Each row of a before or after table is a point. The points were changed in one or more steps. Then noise was added and the rows were shuffled. The steps act on how far a point lies along the listed directions, d1 being the first. What was done? A step turns or swaps two directions, mirrors them in a line or flattens them onto one, adds a multiple of one to another, or multiplies one. Angles are multiples of 10 degrees, from the lower direction toward the higher: turns from -170 to 170, lines from 10 to 170 but not 90. Use the fewest steps. Two steps may share a direction if one is a turn and the other turns, adds or multiplies; they go together, in the order done. Otherwise the lowest direction goes first.

Directions:
(1): [ 14.4 -22.4  -7.9]
(2): [15.1  1.6 23.2]
(3): [ 18.3  16.3 -13.0]
Before:
[[ 2.7 -0.9 -6.4]
 [ 1.5 -2.2 -4.2]
 [ 7.8  1.2 14.5]
 [ 1.1  6.1 -2.5]
 [-2.0  0.2  3.5]
 [ 4.5  3.0 -0.8]
 [-1.7  3.1 -3.6]
 [-2.2  7.7  1.3]
 [ 3.6  0.5 -6.7]
 [-2.9  0.4 -1.5]
 [ 5.1 -1.3  2.7]
 [ 1.2 -0.2 -4.9]
 [-3.1  3.9 -1.1]]
After:
[[ 5.8  2.4 -2.9]
 [ 7.6  2.7 -4.8]
 [-5.3 -1.8  2.2]
 [ 7.7  5.5 -5.2]
 [ 1.0  5.2 -1.9]
 [-2.0  4.9  0.0]
 [ 0.1 -2.6  0.6]
 [-1.7  8.4 -1.2]
 [ 9.6  5.0 -6.0]
 [ 4.1 -0.2 -1.3]
 [ 3.5 -1.8 -1.7]
 [-2.3  0.7  1.8]
 [ 5.2  9.8 -4.8]]
Steps: flatten d1 and d2 onto the line at 10 degrees; multiply d3 by 2

Directions:
(1): [ 22.2  -5.5   8.0  -8.6 -18.9  22.8]
(2): [ 19.1  -1.8  21.9  -7.0   5.6 -24.7]
(3): [-5.4 18.6 23.7 22.9 -1.7  8.7]
(4): [-21.5   7.5  11.1 -22.0 -19.6  -5.6]
(5): [ -6.7  -3.5  12.9 -16.8  27.1  17.4]
Before (10 x 6):
[[-1.6  0.4  0.7 -9.7 -0.6  0.2]
 [ 0.7  1.9  7.7 -5.2  2.5  2.6]
 [ 0.0  0.2 -2.6  0.3  4.3  1.0]
 [ 5.9  1.1  5.6  3.8  5.8 -8.7]
 [-8.6  3.7  1.9 -7.5  3.2  1.8]
 [ 1.0 -2.6 -0.7 -3.5 -8.2 -0.5]
 [ 9.3 -3.6 -4.5 -1.4 -2.0 -1.2]
 [-0.2  4.4  4.5  3.2  0.9 -2.9]
 [ 1.2  4.0  7.8  1.6  2.5 -9.3]
 [-6.7  3.5  0.4 -0.7 -1.6 -6.5]]
After:
[[ 11.0  -0.9   1.4   1.2  -4.6  -0.1]
 [ -2.1   2.6   0.2   2.1   3.9  -3.8]
 [  0.7   1.1   2.7  -0.6   6.5  -9.0]
 [ -1.0   1.1  -3.3  -1.6  -3.0  -1.3]
 [  1.5   0.4   4.0  -8.4   0.9   3.0]
 [ -2.9   4.0   7.7  -4.0  -0.6  -1.1]
 [ -2.2  -1.9  -3.3  -2.8   8.7  -0.5]
 [  5.2  -2.9   4.1   0.2   2.7   5.5]
 [  3.5   0.4   1.7   1.1   0.9 -11.7]
 [ -7.6   2.1   0.0  -9.5   2.8   2.6]]
Steps: turn d1 and d3 by 50 degrees; add 0.3 times d1 to d2; swap d4 and d5

Directions:
(1): [-18.7  -5.2  14.6   9.0  -5.4  22.4  21.6 -19.5]
(2): [ 23.0  23.0  -3.3  19.4   8.7   3.1  -2.0 -22.9]
(3): [ 19.9 -16.1 -11.7   7.0   7.1  -2.1  32.2  11.0]
(4): [  0.4 -32.4  -7.8  19.9   2.3  -0.3 -20.2 -11.5]
Before, 9 rows:
[[  4.3  -1.6  -2.8  -1.8   1.1  -2.5  -2.1   2.4]
 [ -3.8  -5.5  -1.4  -2.0  -0.7  -6.2  -6.5   2.1]
 [ -5.6  -3.2  -0.7  -6.0  -3.9   0.2 -10.9   6.2]
 [  0.1   6.9   5.0   0.5  -2.1   4.3   3.6   0.0]
 [  4.0  -5.0  -5.1  -0.7   1.1  -4.5  -7.9   3.9]
 [ -0.6   5.3   3.7  -1.9   1.4   2.4   9.6  -1.3]
 [ -6.2   1.7   2.8  -1.6  -1.7   2.1  -4.5  -5.3]
 [ -2.1   9.8   6.2  -4.9  -4.4   2.9  -0.7  -1.4]
 [-14.2   1.6   6.5  -4.7  -4.7   1.2  -4.1  -3.4]]
After (9 x 8):
[[  9.1   3.8  -6.6  -4.7   2.2  -8.0  -6.6   8.4]
 [  5.7   4.6  -2.3  -3.8   1.1  -3.6  -3.2   3.1]
 [ -5.2  -1.9   5.7  -4.9  -5.1   4.8   7.9   2.6]
 [ -5.3  -9.4   0.2  -1.3  -1.2   1.5   3.8   0.3]
 [ -5.4   0.0   6.6   1.3  -3.7   6.8   3.7  -1.2]
 [ -5.8   2.3   6.4   1.6   0.2   6.4   5.7  -7.7]
 [  8.3  -3.9  -6.9  -3.4   0.6  -2.2   4.8  11.5]
 [  6.1  -2.2  -5.5  -1.1   2.3  -8.6   1.2   5.5]
 [ -5.6 -13.9   0.1   1.7  -1.4   1.8  13.3   1.0]]
Steps: multiply d1 by 1.6; turn d1 and d4 by 30 degrees; turn d2 and d3 by -110 degrees

Directions:
(1): [  9.4  -4.9  16.9   9.7  14.0   9.0  -1.8   7.6  24.5 -37.1   3.2]
(2): [ -1.3  15.0  15.3   4.3  19.0 -24.2 -20.4 -27.4 -12.7  -5.3   6.4]
(3): [-15.7  -9.7 -19.2  -4.6 -10.5  11.4 -19.6  -3.1 -10.3 -17.5  32.3]
(4): [  4.0  32.0   0.6   1.8  -3.8  23.5 -10.0  -9.4  23.9  17.2  12.5]
Before (9 x 11):
[[-3.9  9.2 -2.3 -2.3 -0.5 -3.3 -1.7 -7.5 -4.5 12.5 -3.2]
 [-3.4  3.1  0.3 -2.0  2.9 -9.2 -1.7 -7.9 -7.9  8.6 -0.8]
 [ 2.0  0.7 -0.8  1.8 -3.3  7.1 -2.5  1.0  4.6 -0.9  2.5]
 [ 0.9  1.0 -5.5  0.2 -3.5  2.6  3.3  4.5  2.0  5.9 -1.2]
 [ 1.9 -4.0  3.6  0.0  0.7 -4.8  3.1  0.6 -1.8 -2.2 -4.8]
 [ 2.8  2.1  1.0 -0.9 -1.0 -3.2  9.0  2.8  0.2  3.2 -8.8]
 [-4.1 -0.5  0.2  0.1 -0.3  2.6 -1.6 -1.0  4.0 -5.8  9.1]
 [-1.0 -0.6 -2.3  2.4 -0.9  4.8  0.0  5.8  6.5 -7.2  4.3]
 [-2.7 -1.2 -2.8 -2.0 -2.7 -7.9  1.1 -5.4 -9.0  8.0  0.4]]
After:
[[-4.2 -7.8 -8.0 -2.2 -6.0  8.1  4.9  8.5  1.7 -4.1 -0.8]
 [ 0.7 -4.4  1.4  0.0  1.7 -5.6  5.3  2.7 -2.7 -8.6 -4.6]
 [-1.4 -6.2 -5.5 -3.1 -4.9  5.3  8.8  8.4  2.7  5.1 -3.3]
 [ 0.0  1.4  0.4  1.9 -0.3  1.5 -6.9 -4.5 -0.9 -2.8  5.1]
 [-3.4  6.5  0.6 -0.7 -0.8  0.5 -1.8 -5.4  2.1  4.3  6.9]
 [-1.6  7.8  1.4  2.4  3.8 -3.8 -6.1 -5.1  0.6 -0.8  4.9]
 [ 1.5 -1.4 -0.2  2.9  3.1  0.1 -1.5  2.7  3.8 -8.5  2.5]
 [ 2.1 -1.8  3.5  0.0  0.1 -4.8  3.9 -0.2 -1.5  1.4 -5.6]
 [ 2.6 -4.3 -1.1  0.1 -4.8  5.5  9.2  6.9  6.8  1.6 -2.9]]
Steps: turn d1 and d2 by 120 degrees; swap d3 and d4
